Each row is a point. Any point is a mix of the corners, with weights that add up to 1. It lies inside the corners' shape when no weight is negative. Is each point inside? If not, which corners have a negative weight?

Corners:
(1): [-75  15]
(2): [ 83 -82]
(3): [-27  33]
Points:
[ 42 -27] -> outside (1)
[-22  25] -> inside
[16 -5] -> outside (1)
[-32  -9] -> inside
[-41  -4] -> inside
[-12  27] -> outside (1)
[ 14 -37] -> inside

Corners:
(1): [-23  12 -24  43 -13  12  21   5  21]
(2): [-70  15 -47  25  16  -1  -6  -8   9]
(3): [ 30 -41  70 -61 -51 -59   7  -1 -61]
(4): [  2  43   3  20  41 -25 -23   0   3]
(5): [ 61  10  60 -37  -5 -34 -17  32  44]
(6): [  6 -14  25  29  45  -7 -37  -8  47]
(7): [-18  29 -34  13  39  23  24   1  17]
(8): [ -6   4 -18  24   6  17 -22  16   5]
(9): [-73  49 -35  36   0  72   2 -48 -11]
(10): [ 46 -43   5 -95 -65 -76  38 -12  -5]
Points:
[-21  13 -24   4  -2   0   8  -7 -13] -> outside (5, 6)
[-18  24  -6  15   4  11   0   4  -2] -> outside (6, 10)
[  0  17  -8  -7   2   8  12 -19  23] -> outside (2, 3, 8)
[-22   5 -10 -11 -20   4  13  -8 -17] -> outside (4, 6)
